Every row gives one point. The points of each table are mixes of a few directions, plus a little noise. Count the directions of each table, and those that both share. Where both have some left over, give the other angles between the two spaces (their principal angles), to ten degrees, smallest first.

First:
0: -0.040 -0.055  0.045
1:  0.031  0.042 -0.035
2:  0.018  0.028 -0.021
3: -0.024 -0.030  0.028
4:  0.016  0.023 -0.017
5: -0.004 -0.008  0.004
Second (4 x 3):
0:  0.021 -0.003  0.054
1: -0.041 -0.011 -0.066
2:  0.005 -0.005  0.023
3:  0.016  0.019 -0.009
Directions: first 1, second 2, shared 1

First:
0:  0.012  0.001  0.000  0.002
1:  0.010 -0.006  0.035  0.011
2:  0.055 -0.039  0.022 -0.023
3:  0.041 -0.003  0.035  0.016
4: -0.076  0.048 -0.040  0.021
5:  0.011  0.009 -0.012  0.002
6: -0.020  0.033 -0.016  0.018
7: -0.036 -0.041 -0.021 -0.044
Second:
0:  0.029  0.022 -0.024 -0.055
1: -0.006 -0.030  0.013  0.043
2:  0.015 -0.032  0.002  0.025
3: -0.031  0.044  0.004 -0.023
4: -0.055  0.052  0.016 -0.008
5:  0.020 -0.005 -0.010 -0.013
6:  0.030 -0.050 -0.002  0.031
Directions: first 3, second 2, shared 1; angles 60

First, 9 rows:
0:  0.006  0.051 -0.034 -0.042 -0.043 -0.078
1: -0.005 -0.036  0.023  0.030  0.031  0.056
2: -0.002 -0.015  0.009  0.013  0.014  0.023
3: -0.001 -0.006  0.003  0.004  0.005  0.007
4: -0.001 -0.014  0.010  0.012  0.014  0.023
5: -0.006 -0.044  0.028  0.036  0.038  0.067
6: -0.001 -0.008  0.005  0.005  0.006  0.011
7:  0.004  0.042 -0.027 -0.036 -0.037 -0.067
8:  0.004  0.032 -0.019 -0.025 -0.025 -0.046
Second, 6 rows:
0: -0.013  0.006 -0.010 -0.007 -0.004  0.013
1: -0.017 -0.021  0.052  0.006 -0.056 -0.009
2: -0.030 -0.004  0.020  0.045  0.020 -0.049
3:  0.027 -0.035 -0.058  0.038  0.027 -0.033
4:  0.002  0.020 -0.014 -0.035 -0.001  0.039
5:  0.029  0.035  0.011 -0.048  0.014  0.039
Directions: first 1, second 4, shared 0; angles 90

First:
0: -0.004  0.015 -0.019 -0.037 -0.029  0.045  0.028  0.011
1:  0.008  0.001  0.014  0.035  0.032 -0.026 -0.034 -0.009
2:  0.004  0.039 -0.023 -0.030 -0.040  0.053  0.026  0.012
3:  0.017  0.035 -0.028  0.008 -0.072  0.020  0.047  0.003
4:  0.005 -0.059  0.002  0.045  0.045 -0.044 -0.005 -0.021
5: -0.018  0.005  0.006 -0.053  0.028  0.041 -0.019  0.014
6:  0.020 -0.019 -0.012  0.058 -0.011 -0.036  0.019 -0.019
7: -0.027 -0.015  0.050 -0.016  0.002 -0.063 -0.029  0.008
8: -0.006 -0.002  0.010 -0.010  0.044  0.011 -0.033  0.001
Second (9 x 8):
0:  0.013  0.044  0.032  0.021 -0.047 -0.034 -0.039 -0.007
1:  0.011  0.012  0.026  0.004 -0.019 -0.010 -0.045 -0.016
2:  0.002  0.024  0.006  0.013 -0.022 -0.018  0.004  0.007
3: -0.004  0.032 -0.009  0.018 -0.022 -0.024  0.038  0.021
4:  0.000 -0.017 -0.001 -0.009  0.013  0.012 -0.009 -0.007
5:  0.004  0.024  0.009  0.012 -0.022 -0.017 -0.004  0.003
6: -0.023 -0.037 -0.058 -0.014  0.050  0.029  0.095  0.031
7: -0.011 -0.021 -0.029 -0.009  0.028  0.016  0.046  0.015
8:  0.010 -0.061  0.023 -0.035  0.041  0.044 -0.087 -0.046
Directions: first 4, second 2, shared 1; angles 50

First, 8 rows:
0:  0.004  0.034  0.045  0.020 -0.007  0.028  0.028 -0.029  0.059
1:  0.021  0.026  0.070  0.016  0.033  0.005  0.039 -0.003  0.061
2:  0.016  0.014  0.041  0.006  0.031  0.002  0.026  0.003  0.037
3: -0.017 -0.007 -0.011  0.012 -0.071  0.001 -0.029 -0.005 -0.022
4: -0.015 -0.016 -0.055 -0.055  0.000  0.030  0.002  0.005 -0.037
5: -0.007 -0.005 -0.066 -0.025  0.045  0.011 -0.003 -0.009 -0.030
6: -0.001 -0.011 -0.022  0.024  0.005 -0.033 -0.027  0.004 -0.024
7: -0.003 -0.034 -0.003  0.005 -0.035 -0.041 -0.036  0.033 -0.042
Second:
0:  0.000  0.000  0.001  0.002 -0.002 -0.001 -0.002  0.002 -0.001
1: -0.005  0.002 -0.012 -0.022  0.016  0.007  0.023 -0.019  0.013
2:  0.000  0.000  0.001  0.001  0.000  0.000  0.000  0.001  0.000
3: -0.003  0.001 -0.007 -0.012  0.009  0.003  0.012 -0.010  0.006
4: -0.017  0.005 -0.037 -0.067  0.048  0.019  0.069 -0.055  0.038
5:  0.001  0.000  0.003  0.005 -0.003 -0.002 -0.005  0.004 -0.003
6:  0.021 -0.006  0.049  0.089 -0.064 -0.026 -0.091  0.074 -0.050
7: -0.005  0.002 -0.011 -0.020  0.014  0.005  0.020 -0.016  0.011
8:  0.016 -0.005  0.037  0.067 -0.048 -0.019 -0.068  0.055 -0.037
9: -0.009  0.003 -0.023 -0.042  0.030  0.012  0.042 -0.034  0.023
Directions: first 4, second 1, shared 0; angles 30

First (11 x 11):
0:  0.048  0.002  0.012 -0.012  0.000  0.020 -0.003 -0.001 -0.014 -0.025 -0.002
1: -0.003  0.001 -0.012 -0.034 -0.007 -0.045 -0.012 -0.015  0.030 -0.009  0.034
2: -0.028 -0.006 -0.014  0.014  0.002 -0.004  0.009  0.002  0.006  0.026 -0.016
3:  0.000 -0.011 -0.029 -0.007 -0.008 -0.012  0.009 -0.006  0.012  0.026 -0.018
4: -0.061  0.015  0.021  0.013  0.013 -0.024 -0.018  0.011  0.017 -0.011  0.041
5:  0.008 -0.012 -0.015  0.026  0.000  0.038  0.023  0.006 -0.024  0.033 -0.057
6:  0.009 -0.017 -0.033  0.009 -0.009  0.011  0.021 -0.004 -0.005  0.041 -0.050
7: -0.049  0.006 -0.001  0.004  0.002 -0.027 -0.006  0.004  0.019  0.006  0.024
8:  0.082  0.006  0.000 -0.079 -0.016 -0.044 -0.029 -0.027  0.022 -0.061  0.062
9:  0.006 -0.016 -0.016  0.045 -0.001  0.056  0.035  0.008 -0.033  0.048 -0.087
10: -0.014  0.037  0.082  0.017  0.028  0.028 -0.037  0.025 -0.021 -0.078  0.064
Second, 10 rows:
0: -0.038 -0.002 -0.009  0.008  0.000 -0.018  0.002  0.001  0.013  0.018  0.003
1: -0.029  0.011  0.027  0.026  0.013  0.017 -0.005  0.015 -0.011 -0.009  0.007
2:  0.025 -0.039 -0.053  0.058 -0.009  0.084  0.067  0.004 -0.049  0.099 -0.152
3:  0.039  0.017  0.041 -0.007  0.010  0.026 -0.018  0.007 -0.021 -0.054  0.027
4:  0.006 -0.011 -0.028 -0.016 -0.011 -0.022  0.007 -0.012  0.015  0.020 -0.009
5: -0.008 -0.002 -0.012 -0.019 -0.006 -0.031 -0.005 -0.008  0.021  0.002  0.019
6:  0.024  0.013  0.018 -0.034  0.000 -0.025 -0.025 -0.007  0.013 -0.048  0.054
7:  0.033  0.005  0.006 -0.030 -0.004 -0.014 -0.014 -0.008  0.007 -0.030  0.029
8: -0.006  0.013  0.030  0.011  0.011  0.015 -0.011  0.010 -0.011 -0.025  0.018
9: -0.047 -0.005 -0.019  0.004 -0.003 -0.032  0.003 -0.002  0.023  0.028  0.004
Directions: first 3, second 3, shared 3

First:
0: -0.036 -0.031  0.017  0.053  0.028  0.039 -0.053  0.052  0.003 -0.017 -0.022  0.018
1: -0.014  0.005  0.005  0.001 -0.070 -0.045 -0.010  0.015 -0.016  0.001  0.037 -0.046
2:  0.001 -0.020 -0.035  0.051  0.028  0.087 -0.014  0.006  0.002  0.029 -0.041  0.068
3: -0.035 -0.015  0.029 -0.010 -0.041 -0.011  0.026 -0.008 -0.002 -0.004 -0.005 -0.030
4:  0.001  0.008  0.002  0.036  0.001  0.022 -0.014  0.021 -0.017 -0.035 -0.018  0.036
5:  0.041  0.029 -0.002 -0.033  0.030 -0.030  0.026 -0.033 -0.003 -0.013  0.002  0.004
6:  0.014  0.021 -0.010 -0.077 -0.005 -0.029  0.031 -0.022  0.034  0.010  0.048 -0.029
7:  0.030  0.004 -0.005 -0.019  0.029 -0.033  0.008 -0.031 -0.003  0.028  0.000 -0.019
Second (9 x 12):
0:  0.003 -0.005 -0.005 -0.015  0.014  0.004  0.007 -0.005  0.015  0.008  0.003  0.000
1:  0.012 -0.012 -0.015 -0.098  0.096  0.031  0.038 -0.043  0.080  0.049  0.014 -0.001
2: -0.006  0.008  0.008  0.055 -0.051 -0.017 -0.020  0.023 -0.044 -0.027 -0.008  0.001
3: -0.011  0.012  0.012  0.095 -0.092 -0.032 -0.036  0.042 -0.079 -0.048 -0.012 -0.001
4:  0.004 -0.005 -0.007 -0.045  0.044  0.015  0.019 -0.019  0.037  0.022  0.006 -0.002
5: -0.004  0.008  0.005  0.053 -0.051 -0.016 -0.020  0.023 -0.045 -0.028 -0.007 -0.002
6:  0.001 -0.001 -0.003 -0.020  0.019  0.004  0.008 -0.008  0.015  0.010  0.001  0.000
7:  0.004 -0.004 -0.004 -0.035  0.033  0.011  0.014 -0.015  0.028  0.016  0.003  0.000
8: -0.002 -0.001  0.002  0.012 -0.011 -0.004 -0.005  0.007 -0.008 -0.004  0.000  0.000
Directions: first 6, second 1, shared 1
